Each row is a point. A path goes straight from each point to the next, and from the last back to the first. The post is the endless flat space through its rows: a point in 2 columns, a line in 3, a plane in 4, and so on, so that a path can go around it. How many times does the path go around the post? Going back the other way cancels.
In the rows, zero is written as 128.

Post:
[[142 108]]
Path (25 x 2):
[[143  56]
 [115  62]
 [111 109]
 [115  50]
 [ 89  84]
 [128 120]
 [156 139]
 [166 114]
 [162  65]
 [131  58]
 [159  79]
 [165  88]
 [127  59]
 [116 100]
 [119 139]
 [152 157]
 [166 114]
 [169  73]
 [122  68]
 [114 107]
 [115 138]
 [105 102]
 [136 165]
 [166 148]
 [155 102]]
Times around: 3

Post, 7 rows:
[[166  68  63  90 108 156 114  50]
 [135  69  47 129 144 163 156  50]
 [149 124 163 124 156  92 122 161]
 [ 95 141 179  89 143 144 164 167]
 [ 88 165 153 144 103  98 163 135]
 [108 144 117 140 113 132 111 152]
 [126 112 172 161 102 134 143 147]]
Path, 27 rows:
[[105 130 196 169 146  78 192 112]
 [109 105 111 153 134 103  85 108]
 [ 66 147  94 141 123 162 151 106]
 [150 161  62 115 222  69 103 137]
 [117 140  78 165  53 148 149 109]
 [ 84 126 115  89  50 150 179 130]
 [111  79 181 108 161  71 180 145]
 [147 107 150  54 167 140  72 155]
 [120  85 124 199 173 142 180  75]
 [151 131 152 106 109 147 115 138]
 [138 137 100  59 160 139 140 190]
 [146 146  71 117 131 126 130 125]
 [171 145 145 207 146 146 108 187]
 [168  90 119 129 133 134 152 133]
 [115  96 171  97 119 107 176 143]
 [ 85 125  89 157 183  96 129 137]
 [ 72 132 146 112 164 130 146 101]
 [138 189 100  37 170  80  99 116]
 [136 126 124 130  87 170 144 128]
 [179  58  67 192 141 115 161 113]
 [139  72 159 160 116  92 162 125]
 [ 65 128  91 111 114 121 114  94]
 [143  77 152 102 147 202 103 154]
 [ 86 137  98 159  79 167 198  54]
 [181  80 137 197  75 133 143 120]
 [161 141 134  95 107 152 116 140]
 [105 159 147  90 112 160 117 101]]
Times around: 3

Post:
[[102 145 143 139 131 162 116 178 143 148 164 118  82 154 140 113 100  94]
 [ 93 149 146 194 119 151 121 150  89 163 134 129 135 161 180 125  78  81]
 [128 118 129 118 128 132  96 114 172 128  77 138 152 146 115 126 173 143]
 [117 120 147 161  79 143 112 154 159 115 123 135  97 105 169 130  89 119]
 [155 176  72  79 110 157  62 116 122  82 188  73 200 123  64 163 131 138]
 [136 131  82 115 103 161 113 135 112  62 190 124 141  99 125 137 167 107]
 [156 131 122 131 114 133 124 132 163 125 129 177 130 143  95 149 175 178]
 [108 125 163 118 115 138 174 145 126 150 128 135  82 101 128 112  95  96]
 [119 113 135 199 116 147 115 134 111 186 176  93 109 159 178 127  77  76]
 [ 95 130 165 122  98 101 140 128 102 138 132  88  99 165 185 129 110 128]
 [125 139 116 158 133 100 140 143 153 136  89 139 107 122 106 156 169 118]
 [176 208 121  96 105 191  90 137 145 129 209  94 145  81  94 134 163 136]
 [154 143 123 117 172  97 135 140 161 141  91 142 161 156 142 137 154 143]
 [161 124 152 152 147 115 110 115 141  92  87 132 134 163 122 146 143 134]
 [147 123 124  86 133 121  92 142 136 126  85 167 108 117 113 157 171 122]
 [152 183  79 144  97 196 116  95 137  90 160 119 138 120 164 176 130  97]
 [ 95 119 167 137 132 141 136 139 147 121 166 120 119 134 163 170 114 114]]
Path, 23 rows:
[[151 106  70 182  80 124 161  98 130  81  85 145 142 116 166 178 152 123]
 [127 140 128 159  93 166 158 117 149  68 132 134  83  70 145 137 162 144]
 [ 88 134  89  99  69 148  74 145 150  90 125 128 103  77 111  81 140 135]
 [128 138 144 142 121 174  92 128 178 146 156 134 155 143 104  99 144  80]
 [132 167 157 137 127 124 159 116  83 142 147  76 161 106 189 181 135  79]
 [121 129  54 105 178 121  98 167 135 175  81 107 106 172  84 121 170  89]
 [133 107  92 167 167  88  61 132  88  95 100 109 146 150 149 151 138  71]
 [130 140 177 104 133  50 104 120 139 112 114 149 124 127 164 165 155 146]
 [171 160 194 119 132 139 154 126 119 156  99 134  98 171  84 141 111 101]
 [156 176 131 120 116 118  63 147 148  62 150  49 235 186 125 164 105 177]
 [145  81 116 162 151 208  97 118 117  71 172 155 157 127 178 203 153 109]
 [116 150 115 163 195 140 133 153 136 145 149  89 120 124 203 110 103  72]
 [ 96 163 154 125 110 156  90 128  61 121 145 127 116 108 117  99 110  61]
 [165 165 145 188  82 153 152  84 160  96 147  92 128 183 183 132 103 126]
 [173 121 133 121 132 132 122 112 112 112 182  77 211 152 145 140 156 134]
 [ 94 138  97 125 139 131 126 152 139 102 125 128 169 132 172 185 152 175]
 [103 122 120   7 145  31 127  62  60  40 124  65 159 208 167 180 182 170]
 [157 194 154 147 145 129  60 110 170  81 166  80 183 149 138 163 107 128]
 [120 128 194 176  54 127 132 159 133 119 179  67 147 163 131  96  84 146]
 [107 164 132 140 149 177 102 153 148 180 153  99 160 184 167 165 115 120]
 [ 95  80 107  83 133  78 117  99 100 145  64 138  92 155  74 160 210 137]
 [136 160  71 124 188 103  76 130 147 175 218  93 161 166 111 158 141  89]
 [109 162 163  90 127 132  81 164 125 107 157  91 134  91 127 143 185  98]]
Times around: 5
